Every row gives one point. The points of each table are mixes of a few directions, plus a little noise. How many directions does each table use, and how many do they share? Where both have some left over, give the other angles between the two spaces (their principal angles), to ten degrees, smallest first.

First (6 x 3):
0.007 -0.034 -0.012
-0.002 0.045 -0.054
0.010 -0.104 0.062
-0.003 0.043 -0.016
-0.003 -0.010 0.069
-0.002 0.060 -0.051
Second (5 x 3):
-0.007 0.013 0.057
0.010 -0.017 -0.070
0.010 -0.022 -0.087
0.000 0.003 0.005
-0.007 0.023 0.097
Directions: first 2, second 1, shared 1

First (8 x 4):
-0.075 0.077 -0.048 -0.031
-0.033 0.081 -0.021 -0.001
-0.005 -0.003 0.003 -0.041
0.015 -0.087 0.014 -0.029
0.056 0.003 0.042 0.003
-0.004 -0.031 -0.003 0.001
-0.020 -0.029 -0.036 0.106
0.061 -0.010 0.049 -0.009
Second (8 x 4):
-0.019 -0.011 -0.021 0.035
0.005 -0.038 -0.004 0.040
0.001 0.013 0.003 -0.016
-0.032 0.008 -0.028 0.026
-0.025 0.002 -0.023 0.024
0.052 0.086 0.070 -0.160
0.039 -0.064 0.020 0.034
-0.020 0.004 -0.018 0.017
Directions: first 3, second 2, shared 2

First (8 x 6):
0.008 -0.025 -0.068 0.042 -0.003 0.015
0.015 -0.010 -0.082 0.061 -0.010 0.008
0.019 -0.005 -0.092 0.069 -0.019 0.005
-0.025 -0.017 0.056 -0.077 0.007 0.013
0.004 0.046 0.094 -0.018 0.024 -0.035
-0.008 0.036 0.073 -0.100 -0.035 -0.010
-0.010 0.016 0.071 -0.037 0.017 -0.014
-0.002 -0.038 -0.054 0.054 0.023 0.018
Second (6 x 6):
-0.055 -0.048 -0.039 -0.020 0.041 -0.139
0.015 0.014 0.013 0.008 -0.012 0.038
0.021 0.015 0.013 0.006 -0.014 0.049
-0.034 -0.029 -0.021 -0.013 0.025 -0.082
0.005 0.003 0.005 0.002 -0.003 0.011
0.051 0.040 0.033 0.019 -0.038 0.125
Directions: first 3, second 1, shared 0; angles 80

First (7 x 8):
0.006 -0.010 0.082 0.024 0.052 0.007 -0.020 0.065
-0.055 0.003 -0.130 -0.010 -0.021 -0.014 0.019 -0.081
0.052 0.011 0.085 0.011 -0.007 0.012 0.016 0.007
0.025 0.038 0.047 0.044 0.038 0.003 -0.007 0.050
0.015 0.037 -0.077 -0.018 -0.043 -0.010 -0.004 -0.004
-0.021 -0.055 0.037 -0.034 0.022 0.001 -0.044 0.068
-0.022 -0.023 -0.043 -0.019 -0.038 0.000 0.042 -0.106
Second (8 x 8):
-0.067 0.040 0.015 0.069 -0.063 -0.019 0.098 0.078
0.050 -0.123 0.065 -0.044 -0.008 -0.004 0.027 -0.034
-0.058 0.049 -0.076 -0.082 0.003 0.079 0.026 0.061
0.020 0.039 -0.001 0.058 0.017 -0.028 -0.018 -0.006
0.033 0.015 -0.039 0.022 0.023 -0.032 -0.058 -0.009
-0.011 -0.058 0.043 -0.036 -0.019 -0.002 -0.022 -0.051
0.015 0.024 0.020 0.013 0.025 0.016 0.001 -0.020
0.018 0.012 -0.028 -0.003 0.023 -0.008 -0.052 -0.018
Directions: first 4, second 5, shared 2; angles 70, 90

First (9 x 9):
0.004 0.032 0.015 0.036 0.015 -0.013 -0.018 0.029 0.028
-0.007 -0.008 -0.008 -0.010 -0.003 0.007 0.005 -0.007 -0.003
-0.174 -0.080 -0.101 -0.104 -0.001 0.073 0.042 0.023 0.067
0.044 0.026 0.029 0.030 0.005 -0.020 -0.015 -0.001 -0.010
-0.068 -0.006 -0.027 -0.014 0.012 0.020 0.002 0.036 0.051
0.060 0.045 0.043 0.051 0.008 -0.031 -0.024 0.006 -0.010
0.073 0.045 0.051 0.055 0.006 -0.036 -0.025 0.000 -0.019
0.043 -0.066 -0.019 -0.065 -0.038 0.018 0.040 -0.091 -0.095
0.023 0.016 0.016 0.021 0.002 -0.010 -0.008 0.001 -0.006
Second (7 x 9):
0.046 0.045 0.019 0.003 0.081 -0.057 -0.041 -0.063 -0.056
-0.009 -0.064 -0.030 -0.055 -0.045 0.034 0.042 -0.038 -0.036
-0.038 -0.018 -0.006 0.017 -0.057 0.039 0.022 0.071 0.063
0.038 -0.025 -0.014 -0.058 0.033 -0.020 0.004 -0.107 -0.097
0.012 0.051 0.024 0.039 0.042 -0.031 -0.035 0.018 0.018
-0.011 0.001 0.001 0.011 -0.013 0.008 0.003 0.025 0.023
-0.038 0.010 0.007 0.044 -0.041 0.026 0.005 0.094 0.086
Directions: first 2, second 2, shared 1; angles 50

First (10 x 11):
-0.009 -0.068 0.035 0.050 -0.016 -0.062 0.028 -0.036 -0.066 0.036 -0.002
-0.020 -0.002 -0.015 0.070 -0.020 -0.005 -0.066 -0.013 0.017 -0.002 -0.027
-0.025 0.012 0.036 -0.033 0.057 -0.004 0.047 -0.020 0.054 -0.010 0.054
-0.002 0.015 -0.009 0.030 -0.022 0.061 -0.106 0.013 -0.032 -0.007 -0.064
0.035 0.029 -0.005 -0.101 0.016 0.008 0.085 0.034 0.019 -0.001 0.048
-0.001 0.007 -0.053 -0.012 0.018 0.026 -0.013 0.006 -0.066 -0.050 -0.085
-0.008 -0.049 0.066 0.011 -0.005 -0.003 -0.003 -0.026 -0.075 0.036 -0.005
-0.003 -0.011 0.012 0.032 -0.015 -0.043 0.017 -0.012 0.051 0.023 0.048
0.009 -0.010 -0.015 0.073 -0.061 -0.002 -0.079 0.005 -0.005 0.024 -0.025
0.024 0.082 -0.054 -0.117 0.046 0.024 0.087 0.045 0.104 -0.046 0.057
Second (8 x 11):
0.036 0.010 -0.039 0.037 -0.079 -0.027 -0.020 0.032 0.051 0.033 0.029
-0.014 0.000 0.012 -0.003 0.023 0.006 0.000 -0.012 0.000 -0.009 -0.002
0.017 -0.009 -0.007 -0.025 -0.008 0.004 0.019 0.012 -0.050 0.001 -0.019
0.043 0.005 -0.041 0.021 -0.079 -0.023 -0.009 0.037 0.022 0.031 0.017
0.020 0.003 -0.019 0.013 -0.038 -0.012 -0.006 0.017 0.015 0.015 0.010
0.009 -0.006 -0.002 -0.019 0.000 0.004 0.013 0.005 -0.036 -0.001 -0.014
-0.147 0.011 0.115 0.014 0.208 0.045 -0.027 -0.118 0.078 -0.079 0.008
0.037 -0.014 -0.020 -0.038 -0.028 0.002 0.030 0.027 -0.080 0.008 -0.028
Directions: first 5, second 2, shared 2

First (8 x 12):
0.010 0.013 -0.060 -0.118 -0.025 -0.025 -0.011 -0.011 0.031 -0.087 -0.083 -0.196
-0.005 -0.006 0.030 0.060 0.013 0.013 0.006 0.006 -0.016 0.044 0.042 0.099
-0.004 -0.005 0.025 0.050 0.011 0.011 0.005 0.005 -0.013 0.037 0.035 0.083
0.000 0.001 -0.003 -0.006 -0.001 -0.001 -0.001 -0.001 0.001 -0.004 -0.004 -0.009
-0.004 -0.005 0.023 0.045 0.009 0.009 0.004 0.004 -0.012 0.033 0.031 0.075
0.008 0.011 -0.049 -0.096 -0.020 -0.020 -0.009 -0.009 0.025 -0.070 -0.067 -0.159
-0.005 -0.006 0.026 0.051 0.011 0.011 0.005 0.005 -0.013 0.037 0.036 0.084
-0.001 -0.002 0.007 0.014 0.003 0.003 0.001 0.001 -0.004 0.011 0.010 0.024
Second (11 x 12):
-0.010 0.019 0.012 0.033 -0.047 -0.019 0.005 0.018 0.015 0.005 0.002 0.073
0.014 -0.026 -0.016 -0.050 0.068 0.028 -0.007 -0.027 -0.021 -0.007 -0.003 -0.106
0.020 -0.038 -0.024 -0.071 0.099 0.042 -0.012 -0.040 -0.032 -0.012 -0.004 -0.154
-0.023 0.046 0.030 0.083 -0.115 -0.049 0.014 0.047 0.038 0.013 0.004 0.180
-0.004 0.006 0.004 0.012 -0.017 -0.006 0.001 0.006 0.006 0.002 0.001 0.026
-0.017 0.033 0.021 0.062 -0.085 -0.037 0.010 0.034 0.029 0.010 0.003 0.133
-0.015 0.031 0.020 0.055 -0.075 -0.032 0.009 0.029 0.024 0.010 0.004 0.117
0.005 -0.011 -0.006 -0.018 0.026 0.011 -0.003 -0.011 -0.009 -0.002 -0.001 -0.039
0.005 -0.008 -0.005 -0.015 0.021 0.009 -0.002 -0.008 -0.007 -0.003 -0.001 -0.033
0.014 -0.024 -0.015 -0.044 0.062 0.025 -0.008 -0.025 -0.021 -0.008 -0.001 -0.095
0.013 -0.025 -0.016 -0.047 0.065 0.028 -0.008 -0.027 -0.021 -0.008 -0.002 -0.101
Directions: first 1, second 1, shared 0; angles 50

First (9 x 14):
-0.003 -0.030 0.023 -0.001 -0.032 -0.006 -0.045 0.037 0.016 0.014 -0.009 -0.008 0.021 0.057
-0.058 -0.109 0.030 0.004 -0.023 -0.010 0.029 -0.010 -0.018 0.010 -0.031 0.015 -0.005 0.066
-0.012 -0.010 -0.012 -0.008 -0.004 -0.002 0.008 -0.010 -0.008 0.001 0.001 0.002 -0.004 0.001
-0.036 -0.039 0.020 0.100 -0.021 0.019 0.024 -0.005 -0.028 0.000 0.051 0.042 0.067 0.012
0.065 0.105 -0.117 -0.143 0.030 -0.017 -0.005 -0.007 0.010 -0.008 -0.002 -0.032 -0.077 -0.039
0.031 -0.003 0.118 0.039 0.031 0.002 -0.027 0.021 0.042 -0.008 -0.065 -0.019 -0.011 -0.021
-0.090 -0.003 -0.071 0.002 -0.043 -0.008 0.012 -0.054 -0.039 0.023 0.054 -0.021 0.023 -0.039
0.105 0.066 -0.023 -0.095 0.068 -0.004 0.013 0.019 0.029 -0.029 -0.051 0.003 -0.085 -0.009
0.000 0.023 0.029 0.103 -0.008 0.024 -0.009 0.008 -0.005 -0.003 0.054 0.022 0.071 -0.026
Second (9 x 14):
-0.032 -0.023 0.024 0.042 -0.024 -0.018 -0.059 0.007 -0.036 0.027 -0.006 -0.024 -0.020 -0.011
0.006 -0.028 0.019 0.049 -0.032 0.076 -0.053 -0.019 -0.025 0.013 -0.041 -0.068 0.020 -0.027
-0.018 0.003 -0.024 -0.071 -0.013 -0.080 0.045 -0.018 -0.010 -0.017 0.015 0.040 -0.008 0.028
0.040 -0.015 -0.026 -0.047 -0.038 0.085 0.035 -0.066 -0.005 -0.036 -0.052 -0.048 0.062 -0.006
-0.012 0.011 0.049 0.083 0.049 -0.017 -0.075 0.067 0.011 0.014 0.032 0.026 -0.032 -0.035
-0.056 -0.011 -0.065 -0.052 -0.071 -0.056 0.097 -0.040 -0.031 0.100 -0.003 -0.047 -0.056 0.113
0.038 0.008 0.018 0.020 0.030 0.057 -0.022 0.008 0.023 -0.039 -0.008 0.005 0.034 -0.042
-0.028 0.026 0.012 0.009 0.048 -0.099 -0.003 0.059 0.019 0.011 0.059 0.074 -0.050 0.010
0.062 0.031 -0.007 -0.033 0.052 0.051 0.036 0.002 0.055 -0.072 0.005 0.042 0.050 -0.031
Directions: first 5, second 4, shared 0; angles 30, 40, 80, 90
